Rows are points. Each copy is the shape, with its points in the same order, turned, moved and blurred by noise. Say if it was mirrored as well.

Shape (7 x 3):
-0.019 -0.001 -0.128

0.046 -0.006 0.028

-0.019 0.018 0.031

-0.023 0.021 0.012

0.013 -0.021 0.027

-0.021 -0.015 0.023

0.000 0.060 0.026
Copy 1 (7 x 3):
-0.094 -0.037 -0.086

0.038 -0.041 0.025

0.004 0.022 0.036

-0.010 0.026 0.011

0.006 -0.025 0.043

-0.017 0.000 0.052

0.035 0.040 0.001
Copy 1 is: only turned
Copy 2:
0.020 0.017 -0.128

0.030 -0.045 0.035

-0.027 -0.007 0.023

-0.012 0.009 -0.002

-0.004 -0.048 0.008

-0.034 -0.034 -0.003

0.004 0.031 0.035
Copy 2 is: only turned

Shape:
-0.104 -0.020 -0.028 -0.038

-0.002 -0.022 0.037 -0.046

0.058 0.036 0.028 0.029

-0.031 -0.003 0.040 -0.017

0.024 0.024 0.032 0.041

0.040 -0.014 -0.018 0.049

0.017 -0.021 0.058 0.019
Copy 1:
-0.057 0.081 -0.032 0.001

-0.021 0.006 0.008 -0.061

0.047 -0.038 0.066 0.011

-0.031 0.023 0.037 -0.023

0.014 -0.023 0.063 0.020

0.014 -0.054 0.014 0.046

-0.025 -0.041 0.060 -0.024
Copy 1 is: only turned
Copy 2:
-0.001 0.023 -0.007 0.123

0.026 0.028 -0.052 0.011

-0.003 0.010 0.022 -0.067

0.039 0.027 -0.011 0.023

0.018 -0.001 0.032 -0.038

-0.023 -0.047 0.018 -0.026

0.048 -0.014 -0.011 -0.024
Copy 2 is: mirrored
Copy 3, 7 rows:
-0.047 -0.037 -0.035 -0.092

-0.011 0.031 -0.038 -0.002

0.018 -0.008 0.040 0.066

-0.042 0.000 -0.032 -0.006

-0.009 -0.027 0.019 0.055

0.041 -0.064 0.004 0.039

-0.019 -0.008 -0.029 0.059
Copy 3 is: mirrored

Shape, 11 rows:
-0.036 -0.047 -0.051 -0.052 -0.052 -0.010 0.055 0.052

-0.018 -0.069 -0.001 0.031 0.021 -0.009 -0.054 0.051

0.037 0.026 -0.024 -0.019 0.044 0.027 -0.015 -0.051

-0.009 0.015 -0.019 0.012 0.017 0.047 -0.033 0.014

-0.006 0.027 -0.061 -0.045 -0.013 0.061 0.037 -0.002

0.047 -0.081 -0.051 -0.030 -0.039 -0.001 0.007 0.033

-0.032 -0.026 -0.029 -0.010 0.027 0.033 0.005 -0.054

-0.030 -0.058 -0.031 0.033 0.033 -0.036 0.003 0.037

0.043 -0.032 0.001 -0.061 0.012 -0.013 -0.035 -0.023

0.027 -0.054 -0.005 0.030 -0.064 -0.020 0.036 -0.002

-0.006 0.019 -0.049 0.017 0.004 0.010 -0.050 -0.032
Copy 1 (11 x 8):
0.016 -0.001 -0.025 0.053 -0.051 0.090 -0.020 -0.070

0.031 -0.079 -0.013 0.045 -0.006 -0.022 -0.046 0.005

-0.076 0.032 -0.027 -0.010 -0.028 -0.048 -0.006 0.000

-0.027 0.013 -0.023 0.020 0.025 -0.011 -0.049 0.012

-0.038 0.073 -0.052 0.019 -0.016 0.042 -0.030 -0.034

0.005 -0.046 -0.074 0.013 -0.084 0.051 -0.011 -0.009

-0.064 0.002 -0.050 0.041 -0.001 -0.030 -0.014 -0.052

0.030 -0.036 -0.013 0.081 -0.032 -0.029 -0.027 -0.027

-0.052 -0.037 -0.011 -0.034 -0.056 -0.007 -0.003 -0.022

-0.008 -0.036 -0.045 0.072 -0.047 0.041 0.053 0.017

-0.069 0.012 -0.010 0.049 -0.016 -0.021 -0.045 0.025
Copy 1 is: mirrored
Copy 2:
-0.044 -0.037 -0.024 -0.043 0.002 0.099 0.067 -0.025

0.040 -0.023 0.004 0.068 0.019 0.073 -0.006 0.000

0.004 0.020 -0.020 -0.041 0.061 -0.016 -0.042 0.042

0.011 0.023 -0.037 0.006 0.000 0.034 -0.037 0.032

-0.041 0.011 -0.056 -0.080 0.008 0.048 -0.012 0.030

0.033 -0.078 -0.001 -0.048 0.020 0.078 0.029 0.003

-0.051 -0.016 -0.022 -0.007 0.059 0.030 -0.046 0.022

-0.006 -0.014 0.022 0.050 0.042 0.082 0.031 0.027

0.040 -0.027 -0.012 -0.035 0.073 0.001 -0.006 -0.025

-0.014 -0.072 0.050 -0.018 -0.017 0.028 0.027 0.010

-0.001 -0.012 -0.052 0.014 0.026 -0.009 -0.017 0.053
Copy 2 is: mirrored
